Each row is a point. Any point is a mix of the corners, with weights that add up to 1. It lies inside the corners' shape when no weight is negative. Say inside or outside, and name the corners with a negative weight.

Corners:
(1): [-34 -77]
(2): [17 29]
(3): [-18  23]
Points:
[-17  20] => inside
[19 16] => outside (3)
[-32 -95] => outside (3)
[14 25] => inside
[-8 11] => inside
[ 3 23] => inside
[23 63] => outside (1)
[-27 -42] => inside

Corners:
(1): [ 62 -20 -65 -29]
(2): [ -1  20 -32  19]
(3): [46 22 69 80]
(4): [-53 -21   3   6]
(5): [-95  14  35 -53]
Points:
[-41   5  28  32] => outside (1)
[21 15 26 41] => inside
[-49 -11   9   0] => inside
[ 26  -7 -34  26] => outside (5)

Corners:
(1): [ 23 -51  -8   3  44 -52  30  25  -7]
(2): [-93 -46   6  56  60  -7  43  -1  55]
(3): [-49  21 -55 -34   8 -46  64   0 -62]
(4): [-75  68 -27   5  38  50 -22  12  54]
(5): [ 11 -18  24  57 -41   5  34 -95 -55]
(6): [-14  28  -2  22 -76 -35  -8  24  28]
(7): [ 30 -40  -1 -54   1 -56 -45  -6  49]
(8): [-27 -37  43  45 -44 -47 -25 -20 -51]
(9): [ 17 -28 -53 -43 -23  50  -7 -32 -36]
(10): [-56  59  54  12 -54  20  44   6  14]
Points:
[ -8 -30   0  -2  27 -17   8 -19   3] => outside (6)
[-23  48  -7 -33 -66   5 -18  13  -5] => outside (1, 2, 5)
[ 16 -54 -33 -29  29  -5  -4 -39 -25] => outside (6, 10)
[-30  21  21   9 -30  -4  25   5   8] => inside
[-38 -19 -44   8  47 -39  43  -6   8] => outside (8, 9, 10)
[-39  24 -15   6   9  11  -4   4  23] => inside
[-41   2  -4   4  -7 -23  30  -4 -20] => inside
[-25  -3  -8 -21  -9 -32 -15  24  26] => outside (5)

Corners:
(1): [  9 -95   1   4  10   3  17 -17 -16 -14 -18  27  -8 -19]
(2): [  2  13 -20   1 -15  46  26  -6 -28   6   5 -14 -14  15]
(3): [ 30   8 -12  10  11  35  14   1 -17   8  51 -17   0 -21]
(4): [ 30  16   1   8 -22   1   8   7  50  -3   3  -6 -11  -2]
(5): [-12  16  -5 -15  -1 -18  16  -6  22   8  13  -4 -13 -29]
(6): [ 15  -5  -7  -2   5  -1  -4 -21  30  17 -15 -18 -10  -8]
(7): [ 26  21  -9  41  15 -11  -2 -16 -28   9 -14  -3 -23 -31]
(8): [ 47  13 -11   2   4  -1 -20 -88 -30 -40  19  -6 -14 -39]
(9): [ -8  15  -8  15  11 -17 -66 -33  36 -38 -12 -10  -8  16]
(10): [ -3 -11 -13   2 -27 -11  22  -4 -19  15  -2 -11  19 -33]
(11): [  3  21 -11  -7   9   3  14   9 -10 -24 -26  -9  25  10]
(12): [ 12   0 -16  18   3  17  26  -3  -2  18   7  16   8  24]
(13): [ 62  17 -18  -5  -2 -19 -21  -8   1 -14   2   1 -17  21]
(14): [  6 -15  10  22  12 -12  30   3 -24 -10  -7 -17  -1  21]
(15): [ -6  -9  45  -4  -8  18   9  -4 -15  12  -9  -3  -5  11]
Points:
[  4  -7   4 -10   4   0  -6 -26 -24 -20  -6 -12   3  -8] => outside (4, 7, 12)
[ 32   4  -5  -2  -7  15  13 -23 -25  -6  15   4  -7 -18] => outside (6, 9, 14)
[ 32   7 -23  -5  -5  -6 -12 -18   7 -13   3  -6  -8 -27] => outside (12, 14, 15)
[ 21   5  -8   5   2  -1   1 -12   1   1  -1  -5  -8  -1] => inside

Corners:
(1): [ 14  22 -13  63 -18  12 -38 -12 -29  -6 -58  -3  64 -19  -5 -36   5 -43
   5 -20]
(2): [  2  19 -17   3  44 -13 -19 -11 -39  37  55  11   0  -4 -10  79  64 -42
  -2 -26]
(3): [ 54   4  15  32  -1 -26  -2  46 -70  -8 -35   2   0  16  24 -52  -9 -19
  -9 -17]
(4): [  2 -45   3 -16 -14  -3  23 -29  36  26 -20  -3 -47 -37  -3   5 -43   1
  10  95]
(5): [ 28  -2 -10 -37  23 -14  24 -14 -37 -11  29  37  48 -22   1 -14  23 -43
   2 -47]
(6): [ -4  52  40 -32 -22  12   4  -7   3  35  18   0 -35  13 -28 -12 -58  -7
 -10  47]
(7): [-32 -45 -28 -53 -18  63   7 -10  17  34  13 -16 -33 -17  26 -16 -40  32
  21  29]
(8): [ 22  10  -1  -2  59  17 -34 -79  -4 -33  28  -5   6  10  42  44  49 -26
 -19 -45]
(9): [ 27  14  -5  33 -41 -34  -2  -7 -27   5  -8  10  13  65  -6 -53  47 -41
   5 -38]
(10): [-52  15 -21  -4 -29  -8  23   1  18 -39   4  30 -61   6   1 -10 -56  15
  17  21]
(11): [-29  -1  13 -51  37  17  54 -22 -25   6  42 -14  -7   4  66  62  47 -69
 -13 -23]
(12): [  6 -13  -4 -20 -52 -31  37  -1  31  -9  -5 -26  -3  18  15  19 -86  74
  42  65]
(13): [-11 -35  27 -27 -67 -20 -38  18   2   1  27  20   3   8  16 -15 -26  11
  12  65]
(14): [ 29 -32 -36  -1   6 -25 -37  42 -23  -8 -34 -35  26  38  11 -37  -7 -60
 -16 -17]
(15): [-38  13  30 -37 -54 -29  25  -3   7  11  31 -55 -21 -59 -10 -24 -66  53
 -28  29]
(16): [ -7 -45  37  13 -24  -9  20  13  38  29  19  13   8  -4   8  27 -46  11
  -6 -17]
(17): [ 18   3   1 -29 -61  29   8  19  34 -12  10 -26 -22 -36   5  11 -34  22
 -39  31]
(18): [ 20  32   1   7 -20 -13 -48  37   8   6 -28 -15  19 -22   9 -77  22 -46
  57 -22]
(19): [ 16 -10  25  -4  -2 -12 -20  14 -49 -46 -46  -1  11   7 -57 -23  30 -27
  37 -20]
(20): [-24  14  -7 -18  65  16   7   4  23  12  34  14  30   9  34  18  84  -7
 -25 -11]
(21): [-13 -17  -6  33  -8  30  49   6  27  -3  53 -31 -14 -17 -15 -17 -55  -1
  28  34]
Points:
[  2 -10  -3  -7 -18   3   4  12  -6   8  -6  -2  -3   2   2 -17 -14 -10
  12  13] => outside (8, 15)
[ 13   0 -13   5  25 -10   1  12 -21 -27  -7 -12  31 -20   6   2  18 -31
   4 -45] => outside (4, 6, 7, 9, 13)
[ -3  -5   2 -19  -1   1   7  -2  -1   9  21  -5 -15   0   5   7  -3  -7
   3   9] => outside (1)
[ 11  -8   4  -2 -21  -6   1  -2  -8  -4   0  -3   2  -7   1 -11 -23 -12
   8   4] => outside (20)
[ -8  -9 -35  -9  15  28  20 -50  -3 -34  16  33   0  16  14  38  49 -23
  17   5] => outside (3, 6, 14, 15, 16, 18)
[ -2 -12  -1 -13 -28  -3  12  -2  11 -16   6 -12  13  -2  11 -20 -21   7
  10   4] => outside (2, 3, 4, 6)
[-20   6  -6 -10  11  24  16 -27  21  18  33   1 -15 -25   7  17  11 -22
  -4  -7] => outside (3, 12, 13, 14, 19)

Corners:
(1): [-43   8   6  22  45 -24  38   4 -32 -35  -7 -68 -45 -21 -21 -37  17 -47
  20  53]
(2): [-45 -61  10  36 -32  63   9  13   3  -5 -60  34   5 -69 -25 -26 -23  58
   6  25]
(3): [ 16 -52  -5 -52   4  77  37  71 -25  25  10  26 -40 -61 -20  23  12  36
  50 -35]
(4): [ 39  72  -5  42  26 -44  46  28   9  55  12 -60 -43  35  39   8  55  14
   6   1]
(5): [-11  -6 -22 -11   9 -10  -7 -21 -11  27   9  60  95  13 -86 -64  23 -61
 -48 -56]
(6): [ 20 -63  21 -52  -5 -23  45  10   6 -22   5 -40  46 -20 -45  52 -18 -30
  26 -38]
(7): [ 10  69  22  48  32  46 -18  20 -16  45 -48 -56  38  65  51  35 -39 -11
  29 -57]
(8): [-87 -39  44  37 -52  10  -8  42 -76   4  -7 -13  26  21 -55   2 -55  17
 -27  62]
(9): [  8 -20  36 -30 -27  -5 -39  38 -46 -14 -12 -67  32  33 -32 -48 -49  37
  -6  -9]
(10): [ 41 -11  14  11   6  63  30  29 -75  30 -38  46  83 -37  34  32 -30  43
 -22 -15]
(11): [-38  44 -58 -25  -3 -18  57  -2  39  23  60 -23  18 -44   3 -22  30   8
  26   3]
(12): [ 38 -33 -27 -15 -10  25  60   5 -38  70 -44  39  72 -30 -19   1 -24 -65
  53 -72]
(13): [ -2  51 -41 -36  24  -9  22 -34 -29 -21 -34  27 -15  45  20  43   5  35
 -26  14]
(14): [-71 -59 -23 -50  32  48  27  -2  -9  51 -45 -29 -15 -62  29  54  47 -31
  46  14]
(15): [  9  11  53 -46 -12   3  21 -51   9 -16 -47  39  13  13  43 -35  47 -59
  64  35]
(16): [  6   1 -38  13 -43 -34  -8   5 -22  -1  40  26  54  20  56  32  22  -3
   4 -23]
(17): [ 36 -39  34  20  31  41 -15 -18   6  80  28 -25 -30  34  29  16 -55   9
 -13  -6]
(18): [ -3  57 -57 -27 -44  33 -54  56  -2  -6 -36  -9  49  24  25  25  -1   3
  18  59]
(19): [ 33  57  17  -6  10 -18  23 -29 -44   2 -18 -58 -40 -45   0  64   9   5
  26 -12]
(20): [  6 -10  -6  44  19 -19  32 -59 -55   4  49 -50 -32   1  -6  66  24  51
  35  51]
(21): [-29 -38  24  43  32 -40 -49 -15  21  73   1  54  73  -4  16  12 -51 -31
  48   2]
Points:
[ -7 -15  -7 -16  -5  24  14   4 -22   5  -9   2  22   6   0   2   0  -1
  10   7] => outside (4, 19, 21)
[ -5  -1 -10  -1   3  13  19   2 -13  21  -8   6  21 -13   4  20   3  -5
  14   1] => outside (9)
[-26   2  -8  -1  -1   2  -3  31 -20   1 -12 -15  29  -7 -17   1  -5  11
 -11   1] => outside (12, 15, 17, 20)
[  1   4   7  12   0   6   6   4 -18  18  -7  -2  25   3   0   8 -15   4
  14  -3] => outside (14)
[-11  -4 -20 -14   8   9   6   7 -38  15   2  -7  19   3  -5  34 -12   3
   6  -4] => outside (2, 4, 15)
[ 19  18   5   0 -20   3  -7  14 -20  -3   4 -25   4  26  31  47 -22  50
  13  22] => outside (1, 5, 12, 14)
[ -4   5 -11 -12 -12   8  11   7 -12  18 -14  12  49  -6  -2  14   1  -1
  19 -14] => outside (1, 17)

Corners:
(1): [-26  -5   5 -12  23  20  -2 -12   7  -3  10   1  26  25 -14 -20 -25 -16
   6 -10]
(2): [ -1  -1  51 -30  10  18 -21  19 -30   3   7 -21  -8  -6 -12 -22 -15  -5
 -14  11]
(3): [  3  -7 -30  11 -15  49  35  34 -21 -15 -41 -51  36 -35  52  -8 -43  30
 -31  -7]
(4): [ 40   4 -34  20   3  -3  16  -8  45  54 -29 -23   2 -18  -2 -22 -19   6
  38  -9]
(5): [-14  -3  36 -34   8  31 -13 -11 -95  16   2 -24   6 -15 -47 -18 -25 -21
   8 -48]
(6): [  1  14  33   5  14   4  39  26 -11  22 -30   2 -21 -24 -10  15  20   5
  -5  -9]
(7): [ 14 -19  16  -9  23 -14  28 -28 -11   2  40  20 -22  -3   2  16  14 -35
   5  38]
(8): [  4 -25   3   9  -8  36   0  17 -26   0   3  25 -38  33  40  28  -7  10
 -43  52]
(9): [-17  -4  35 -14  15 -25  13 -28   9   2   1   6  -3 -25   6  22 -14  -3
  37  29]
(10): [ 18 -14  -2 -34 -17 -28  55  20 -25  20 -22 -28  11 -10  -3  32  14  -2
  10  16]
(11): [  7 -17  19 -39  33  58  22  -1 -29  10  16  -6  -1 -10 -28  46  -5  -6
 -29   8]
(12): [  2  -3  14  -3  16  -4  24 -12 -34  26 -36 -53  -7 -37   8  17  32  26
 -20   8]
(13): [ 38  12   1  32  -8  -1   2 -44  39  18 -12 -32  26  18   8  13  -6 -16
  38 -16]
(14): [  9  58  16   2  12 -16   1 -10 -11  -6 -18 -72 -13 -16 -32  -3  24 -21
  33 -43]
(15): [ -4  30  19  23  16 -58 -12 -16  25 -10  10  -7 -17   2   1  39 -12  46
  22 -16]
(16): [  9  36   5  40 -25 -32   4 -32  44  12   1  28 -12  10  77 -17   5  68
  46  17]
(17): [  2 -11   7 -46  -7 -23  -6 -16   8  47 -11  11 -12 -19 -15  -9 -17 -24
  -7 -15]
(18): [  2   7  -7  17 -21 -14 -51 -31  35  26  32  26 -21 -24   6  -6 -12  11
  28  -4]
(19): [ 11  -5  19  14  -9   8  28   6  31 -55 -25  -2 -12  11   3  39 -25  64
 -21  31]
(20): [  1  25  27  39 -19   1  17 -19  43 -21  30 -27 -19  16  19  33  -7  31
  19  32]
(21): [ 13  44  -4  13  -7 -29  -9  -3  16  53 -55  13   2 -15  -1 -14   0  48
  -3  -3]
Points:
[  1   4  13  -3   2  -3   6  -3   0   4  -5  -8  -8 -12   3   9  -8  16
   2   6] => outside (13)
[ -5   1   4 -12   6 -23   7 -10 -13  25  -5   4  -6 -16   5  -5  -2  -3
  14  -2] => outside (2, 11, 13, 19, 20)
[ 10  -2   3   3  -1   0   7  -4   4  20   9   6  -6   0   9   4 -10   3
   4   8] => outside (9, 12, 14, 19)
[  5   3  16  -3   5  -2   2 -10  -1  12   1  -5  -9  -2  -1   7  -3   3
   5   7] => outside (3)
[  5  12  14  29  -7  25  14 -13  -6 -14   0 -13 -12  -6  30  18  -1  27
  -2  19] => outside (1, 2, 4, 10, 15, 17)
[  7  13  11   8   1 -12   8 -17  13  15  -6  -4  -8  -2   0  14   1  13
  13   7] => outside (2, 3)
